Each row is a point. The points of each table are mixes of a few directions, plus a little noise. How many directions does each table use, and how many do they share? Where both have some left over, give the other angles between the two spaces (their principal angles), to ten degrees, smallest first.
In the rows, zero is written as 128.

First (4 x 3):
[[148  52  55]
 [122 167 160]
 [137 150 127]
 [106 142 170]]
Second (7 x 3):
[[180 249 117]
 [139 111 101]
 [100 130 172]
 [103  69 133]
 [138 135 117]
 [136  96  98]
 [100 106 157]]
Directions: first 2, second 2, shared 2

First (7 x 6):
[[142 146 134 130  97 124]
 [115  90 114 107 195 158]
 [121 171 145 169  60  68]
 [ 87  58 120 103 248 154]
 [137  98 169  89 151 157]
 [147 169  96 153  76 116]
 [149 165 120 144  73 118]]
Second (9 x 6):
[[ 68 113  94  93 132  99]
 [150  69  94 127 154  68]
 [ 91  84  95 150  86 187]
 [180  97 164  96 120  77]
 [ 82 203 111 129 176 120]
 [128 161 152 117 128 131]
 [174  71 117 155 124 124]
 [ 80 214 132 141 140 177]
 [199 140 193 145  93 169]]
Directions: first 3, second 4, shared 1; angles 60, 80

First (8 x 11):
[[140 139  85 176 161 117  70  33  79 152 123]
 [102 116 137 107 139 131 117  85 105 132 105]
 [212 141 118 137  94 165  99 116 136 139 128]
 [178 140  82 144  74 157 171 206 145  83 131]
 [100 123 126 126 143 116 127 112 113 127 121]
 [149 135 249 106 153 100  94 164 222 206 193]
 [ 89 120 123 117 123 120 173 177 132  97 125]
 [ 54 110 101 114 137 116 170 134  92  86  99]]
Second (9 x 11):
[[135 149 122 137  50 127  75  70 155 102  95]
 [127 114 108 113 145 139 166 204 140 127 150]
 [182 152 125 152 121 153 149 128  99 117 121]
 [ 97 150 224 142  56  86 135  78 148  81  84]
 [ 88 119 138  42 131 167 112  95 109 131  89]
 [119 116 127 129 199 121 147 148 107 162 154]
 [ 60 157  92  66 192 131 107 188 164 157 170]
 [182 107  88 213 188 107 124 124  99 169 178]
 [161  85 127 161  71 123 136 117 131 104 111]]
Directions: first 4, second 6, shared 3; angles 80

First (9 x 18):
[[147 147 123 119 139 164 137 157 131 140 136 111 143 108 141 125 159 121]
 [109  86 144 187 106  62 131 112 110 165  88 165  72 163 126 117  48 149]
 [111 117 130 122 121 104 116  98 130 102 131 138 126 143 113 135 113 130]
 [129 141 122 102 134 145 122 123 136 103 145 117 150 119 123 135 155 120]
 [142 152 119  99 141 167 129 143 137 115 148 107 157 107 133 132 172 117]
 [119 121 130 129 124 113 123 114 127 120 126 135 123 137 121 130 116 130]
 [155 108 143 218 122 118 166 196 101 249  72 146  65 129 169  94  71 149]
 [121 139 122  92 132 138 115 107 139  84 151 118 155 124 114 140 155 119]
 [120 142 120  83 134 141 112 103 141  74 156 116 161 123 112 143 162 117]]
Second (9 x 18):
[[105 117 129 113 120  99 109  85 132  86 136 138 131 146 106 141 116 129]
 [169 149 127 155 142 179 159 202 120 201 114 110 121  98 166 108 150 128]
 [ 98 114 130 107 118  92 105  72 134  74 138 141 133 151  99 143 112 129]
 [114 121 128 118 123 110 116 101 131 102 133 134 130 139 114 136 120 128]
 [162 144 127 149 139 170 154 190 121 189 117 115 123 103 160 111 147 127]
 [145 137 127 139 133 147 141 158 125 157 122 121 126 116 143 121 136 128]
 [ 94 111 129 106 117  87 103  67 134  67 140 141 133 153  96 144 110 128]
 [ 98 112 128 109 117  92 104  72 134  73 138 142 133 150  98 143 111 128]
 [170 150 127 156 143 180 161 204 119 205 113 110 122  95 167 108 151 128]]
Directions: first 2, second 1, shared 1

First (9 x 32):
[[124 132 116 164 148 124  91  92 110 103 136 107 137 135 125 110 127 156
  116 177 123  79 113 113 110 112 121 123 128  98 112  79]
 [131 127 131 117 121 126 140 143 139 136 127 136 123 125 127 131 130 120
  129 111 127 141 129 135 134 132 133 130 132 140 128 145]
 [142 118 148  51  82 128 205 215 177 180 115 174 104 112 130 158 135  71
  146  24 133 224 152 164 165 154 152 139 139 195 151 237]
 [135 122 141  79  98 131 176 179 154 162 119 156 116 119 132 150 130  91
  141  64 135 193 146 148 151 146 139 135 129 169 146 197]
 [139 121 117 142 128 106 119 148 152 112 134 129 114 128 112 109 143 144
  110 135 106  99 104 136 127 110 147 130 154 128 103 120]
 [131 126 116 158 141 114 103 117 129 105 137 117 124 132 117 108 135 153
  112 160 113  83 106 124 118 110 134 126 141 111 106  95]
 [145 118 105 164 133  89 104 152 165  90 143 125 103 128  97  89 154 164
   94 155  88  62  80 136 122  92 160 131 174 121  76 101]
 [ 96 149 130 177 175 164  68  10  40 109 128  82 176 146 154 133  97 154
  144 213 162  88 150  79  93 135  72 113  71  62 152  37]
 [110 140 147 100 129 165 144  96  89 159 113 126 154 130 157 162 104  99
  161 112 165 183 172 114 130 160  95 125  81 129 174 144]]
Second (11 x 32):
[[166  98 152 147 121 111 108 131 130  96 125 112 130 123 137  97 114 140
  137 138 109 126 146 112 103 132 108 115 113 126 151 122]
 [ 82 134 130  93 102 202 108 117 147 152 139  88 175 145 118 162 168  91
  140 146 163 249 109  99 141 112 101 175  95 102 158 125]
 [166 128 122 160 143 100  97  40  63 108 145 162 109  90 151 144  90 170
  136 148 127  93 166 113 112 156 139 116 145  97 136 102]
 [108 149 132 165  91 143 116 161 133 135  65 170 137 130 142 149 124 132
  104  93 125 163 101 126 110 166  72 151 141 143 132 167]
 [ 88 122  88  62 161 116 184 197 150 154 189 101 129 150  93 100 162 108
  131 117 133  50  80 153 185  70 204 112 140 149  66 113]
 [ 93 110 120 111 106 135 143 236 162 134 122 116 158 153 114  99 156 114
  118  97 118 124  61 122 143 110 114 135 128 154 103 146]
 [ 90 192 102 138 135 132 161 121 126 170  85 189  98 128 129 178 125 123
   97  94 143 111 119 173 143 152 139 138 167 150  95 161]
 [171  67 145 101 142 124  95  91 113  90 205  56 151 120 123  87 130 133
  171 182 125 136 156  84 124  91 149 113  88  88 160  72]
 [190 121 154 167 140  96 107  61 104  96 116 140  97 104 148 121  88 154
  135 149 113 109 191 129  92 153 121 104 125 118 158 118]
 [142 114 145  88 155 120 168 152 182 127 150  70 112 153 104  91 145  94
  140 145 122 112 153 159 139  82 166 105 103 149 129 122]
 [113 175 117 175 111 130 119 103 100 143  67 204 111 112 151 178 106 148
   99  97 133 135 125 141 113 182  95 144 162 134 121 160]]
Directions: first 2, second 5, shared 0; angles 40, 50

First (8 x 32):
[[155 142 123 181 114  99 172 104 103 143  95  88 143 147 150 167 124 125
  147  90 137 122 128 139 158 145 133 160 160 135 147 126]
 [183 149 144 172 102 133 186 104 117 135 123  94 141 160 135 194  79 115
  129 117 165 125 151 111 161 131 134 147 172 124 153 126]
 [123 120  88 114 115  91 113 102  63 136  76  71 131 130 128 102 175 109
  148 152  99 159 123 168 167 165 128 147 162 156 129 163]
 [ 44 117  92  72 164 146  62 160 125 104 104 133 138  65 120  56 133 152
  142 175 105 137 126 105 141 113 131  83  90 147 128 176]
 [145 169  75 117 138 134 110 119  90 124 125 142 101 103 151  97 174  91
   91 157  86 143  84 160 164 106 111 139 136 120 116 133]
 [ 93 101 151  74 126 169  86 159 168 117 155 169 116 115  95  97  94 154
  129 190 143 132 155  94  83 125 122  77  78 125  98 144]
 [142 111 186  96 153 163 124 151 198 105 226 183 126 141  97 145 117 111
   77  89 146 113 130 105  71  81 140 119 125  99 145  69]
 [140 115 166 197 111  90 170 126 161 159 120 144 128 162 149 168 127 166
  161  54 144  94 126 142  79 158 124 154 100 120 108  87]]
Second (11 x 32):
[[120 155 136 109 137 148 123 135 146 122 134 130 173 124 148  79 107 146
  166 130 154 157 150 171 150 159  63 141 162  93 157 130]
 [154 110 134 137 117 116 130 112 112 126 141 151  57 145 104 191 160  71
   68 119 106  91  93  87  90  64 201 118 105 175  91 107]
 [133 114 114 136 130 124 135 136 127 135 137 111 139 120 120 131 129 150
  113 137 110 134 129 119 136 145 136 127 116 108 134 132]
 [138 112 102 134 136 131 143 148 136 140 158  93 174 109 119 110 120 185
  109 147  99 158 141 129 157 181 112 133 120  62 155 135]
 [199 149 131  91 146 175 142 142 164 119 249 144 165 133 115 100 132 121
   51 140 113 179 128 170 148 145  71 154 173  16 173  80]
 [126 148 162 117 118 127 111 102 120 112 104 177  63 155 136 157 142  48
  137 103 161  90 107 125  88  53 153 124 140 207  92 112]
 [125 150 129 111 139 148 127 139 147 125 143 122 180 120 144  79 107 158
  156 134 146 162 150 168 155 170  63 141 158  78 162 130]
 [ 70 130 137 144 117 103 111 116 108 129  35 127 111 128 150 129 117 127
  208 114 161  98 135 118 116 116 141 114 113 211 102 162]
 [ 68 136 135 140 121 108 112 120 114 129  39 122 130 124 155 112 109 140
  217 117 164 110 143 130 127 133 120 118 121 193 113 164]
 [118  74  84 168 123  96 147 145 108 153 114  71 140 103 104 156 133 194
  103 149  73 124 129  77 141 169 183 113  69 112 123 156]
 [158 129 143 121 123 132 127 114 125 119 155 160  77 147 114 165 151  69
   79 118 122 107 102 114 100  72 164 127 129 153 106 100]]
Directions: first 6, second 3, shared 1; angles 80, 90

First (11 x 32):
[[100 126 176  90 141 109 147 124 131 125 130 155 116 116 154 115 157 137
  153 128  82 151 147 165 127 136 123 155 119 118  97 155]
 [179 119  40 101  81  99 136 126 125 106 141 145 145  54 117  58 136 102
  122 152  43 146  86  69 119 128 110  93 103 138 186  85]
 [ 51 155 190 158 210 123  99 124  86 145 103  76 100 225 158 147  82 139
  138 108 239 132 145 140 144 126 130 128 177 131 100 121]
 [157 128 122 158  70 163 154 100 185 131 179 113 128 112  70 139 107 129
   88 115 123  66 174 153 114 151 163 133  68 114 103 148]
 [156 111 110 105 114 145 102 154 123 122 106 132 151 128 144 171 160 128
  140 139 135 140 109 131 141 116 127 134 155 132 139 125]
 [120 127 111  88 155  98 103 149  86 119  94 130 133 132 172 107 147 118
  157 144 120 177  91 101 143 115 104 116 168 141 157  99]
 [172 103 116  84  88 152 114 153 145 117 117 152 156 104 141 176 189 130
  147 144  94 137 120 155 137 123 130 151 133 126 127 145]
 [ 98 144 156  80  98 133 114 103 148 116 170  58 115 156 140 114 131 122
  135 116 136  93 195 191 141 171 165 150  90 112  72 118]
 [112 109 218 133 156 135 182 134 159 144 120 227 118  98 129 164 175 158
  147 120  68 146 143 182 108 114 117 179 115 114  84 222]
 [156 127  82 201 136 129 145 126 123 140 121 154 131 108  87 113  83 125
   95 129 139 122  87  60 110 104 112  89 131 140 178 119]
 [113 155  89 210 160 124 112 111  99 141 128  69 116 178  97 104  35 119
   87 116 226 101 111  61 126 123 130  77 145 142 167  78]]
Second (9 x 32):
[[ 84 142 164 139 171 107 137 119 110 136 123 126 107 152 140 107 107 134
  135 119 144 140 135 130 127 129 121 129 137 128 116 132]
 [ 68 143 160 136 218  77 129 137  68 137  85 151 106 154 171  88 109 133
  156 129 140 188  91  93 131 106  89 115 178 141 148 118]
 [ 83 144 169 142 166 112 139 115 117 136 131 120 105 153 134 109 104 136
  131 116 146 130 147 139 126 133 128 132 128 125 107 136]
 [187 116 105 125  22 191 132 108 207 120 189  91 147 106  72 174 141 125
   91 120 120  44 190 183 123 161 182 148  59 108  89 146]
 [134 120 101 116 163 100 114 157  83 124  81 162 139 116 161 116 143 123
  151 147 114 185  65  78 133  99  90 109 177 145 177 107]
 [ 91 140 157 137 165 110 135 122 112 134 122 128 111 147 139 110 111 133
  135 121 141 140 132 128 127 127 121 128 137 129 119 131]
 [161 124 123 130  54 175 135 107 190 125 181  94 136 119  83 159 130 128
   98 117 128  59 186 178 124 158 173 146  70 110  89 146]
 [ 97 142 164 141 140 128 141 109 137 135 147 111 109 149 120 120 107 135
  122 113 144 109 162 153 125 142 141 138 110 120  97 140]
 [246  82   7  87  53 151  91 180 128 104  92 168 193  57 132 170 198 107
  133 170  74 156  46  72 136  96 106 105 157 146 210  95]]
Directions: first 5, second 2, shared 2
